Each row is a point. Each copy is the shape, with its points in the same order, turned, moved and blurred by noise. Some copies are also mirrored. Which?
(in the rows, 128 means zero)

Shape:
85, 186, 91
140, 88, 177
108, 186, 76
90, 88, 129
115, 192, 190
74, 75, 150
138, 75, 197
149, 103, 105
149, 74, 135
Copy 1 (9 x 3):
61, 112, 74
142, 121, 183
79, 127, 65
130, 72, 145
47, 157, 159
126, 60, 167
152, 122, 211
159, 124, 117
167, 118, 155
Copy 1 is: only turned
Copy 2:
63, 143, 92
154, 96, 179
86, 155, 65
105, 61, 132
97, 177, 167
96, 58, 164
162, 86, 202
158, 103, 98
175, 80, 137
Copy 2 is: only turned
Copy 3, 9 rows:
53, 166, 123
161, 87, 171
73, 185, 112
114, 81, 119
87, 148, 219
107, 54, 132
167, 69, 185
153, 134, 112
169, 98, 130
Copy 3 is: only turned
Copy 4:
165, 170, 174
85, 75, 107
183, 174, 154
132, 72, 158
68, 176, 142
113, 59, 173
66, 63, 110
158, 95, 101
128, 65, 100
Copy 4 is: mirrored

Shape:
131, 126, 126, 108
136, 134, 115, 114
147, 145, 97, 146
164, 131, 119, 102
144, 110, 116, 100
18, 117, 164, 106
149, 113, 107, 107
141, 121, 146, 142
170, 144, 136, 240
148, 153, 133, 101
Copy 1:
121, 109, 106, 124
134, 115, 98, 132
159, 139, 101, 144
144, 106, 87, 107
117, 116, 95, 107
41, 85, 168, 184
126, 123, 87, 109
143, 121, 140, 115
218, 177, 178, 139
146, 87, 98, 125
Copy 1 is: mirrored
Copy 2 (10 x 4):
134, 109, 133, 108
130, 124, 122, 107
120, 151, 108, 119
150, 109, 104, 107
133, 94, 115, 108
100, 96, 249, 102
128, 99, 108, 109
140, 119, 137, 149
130, 198, 107, 212
160, 124, 127, 100
Copy 2 is: only turned

Shape:
112, 138, 126, 138, 140, 183, 167, 150
151, 180, 93, 182, 131, 126, 185, 132
113, 107, 142, 86, 156, 46, 130, 175
162, 172, 75, 138, 129, 150, 147, 150
105, 111, 105, 60, 115, 165, 146, 37
81, 70, 114, 119, 120, 57, 85, 130
118, 137, 78, 142, 141, 137, 247, 192
142, 151, 102, 159, 178, 151, 180, 111
136, 34, 119, 85, 138, 92, 157, 169
94, 127, 136, 66, 89, 152, 114, 36
132, 76, 168, 121, 101, 42, 108, 142
Copy 1, 11 rows:
137, 120, 116, 146, 145, 183, 125, 184
167, 102, 89, 185, 95, 137, 168, 140
67, 106, 146, 85, 163, 96, 166, 94
167, 139, 72, 137, 99, 131, 140, 157
170, 157, 196, 81, 91, 205, 140, 119
81, 102, 148, 97, 128, 139, 94, 45
120, 54, 75, 131, 98, 169, 202, 194
178, 126, 106, 172, 137, 175, 168, 143
116, 57, 136, 45, 165, 142, 148, 111
135, 175, 214, 99, 78, 183, 107, 104
100, 80, 175, 109, 146, 78, 100, 79
Copy 1 is: only turned
Copy 2:
105, 139, 160, 72, 150, 141, 144, 140
68, 134, 104, 93, 139, 151, 185, 74
114, 73, 48, 98, 106, 72, 91, 138
91, 162, 95, 86, 124, 171, 144, 88
182, 180, 180, 95, 59, 98, 123, 89
155, 130, 50, 139, 65, 68, 125, 168
94, 87, 111, 7, 131, 160, 196, 114
118, 127, 136, 98, 160, 153, 173, 78
169, 53, 92, 96, 85, 122, 109, 153
145, 195, 183, 125, 44, 78, 107, 94
100, 75, 86, 162, 57, 89, 109, 154
Copy 2 is: mirrored

Shape:
166, 85, 171, 81, 57, 132, 132, 114, 134
154, 115, 180, 67, 146, 109, 106, 142, 136
176, 182, 79, 124, 101, 183, 145, 124, 106
154, 175, 82, 117, 114, 157, 78, 163, 71
172, 61, 196, 134, 112, 82, 94, 109, 165
146, 184, 88, 136, 77, 162, 105, 176, 27
81, 112, 142, 119, 174, 62, 112, 55, 88
81, 96, 192, 105, 162, 94, 135, 104, 99
65, 95, 149, 178, 174, 144, 156, 104, 135
108, 58, 125, 95, 147, 64, 136, 132, 128
114, 228, 92, 122, 82, 107, 112, 169, 89
156, 180, 104, 199, 153, 155, 205, 141, 59
Copy 1:
192, 95, 168, 139, 80, 140, 127, 156, 124
149, 89, 170, 91, 142, 150, 119, 105, 125
168, 222, 101, 100, 115, 136, 170, 161, 112
150, 215, 106, 97, 151, 101, 104, 128, 87
159, 36, 140, 176, 142, 136, 136, 118, 138
157, 249, 123, 127, 118, 99, 112, 121, 47
68, 94, 92, 114, 75, 116, 125, 46, 139
72, 88, 162, 128, 86, 154, 120, 71, 123
25, 126, 122, 161, 104, 170, 160, 127, 140
88, 47, 117, 101, 98, 131, 122, 126, 88
131, 213, 145, 89, 130, 45, 167, 113, 71
103, 227, 88, 139, 115, 184, 214, 107, 56
Copy 1 is: only turned
Copy 2, 12 rows:
157, 44, 124, 83, 119, 128, 97, 178, 188
154, 104, 113, 61, 126, 69, 87, 130, 152
156, 118, 149, 121, 142, 138, 208, 135, 131
198, 153, 140, 133, 109, 119, 164, 142, 86
168, 59, 132, 81, 160, 106, 22, 110, 178
183, 138, 178, 167, 83, 119, 185, 177, 86
66, 114, 94, 138, 97, 109, 60, 62, 125
64, 110, 128, 91, 96, 82, 49, 115, 143
56, 141, 168, 95, 171, 132, 72, 113, 120
101, 97, 75, 122, 158, 80, 51, 145, 138
170, 186, 137, 180, 98, 100, 169, 141, 167
96, 111, 219, 166, 166, 82, 192, 108, 111
Copy 2 is: only turned
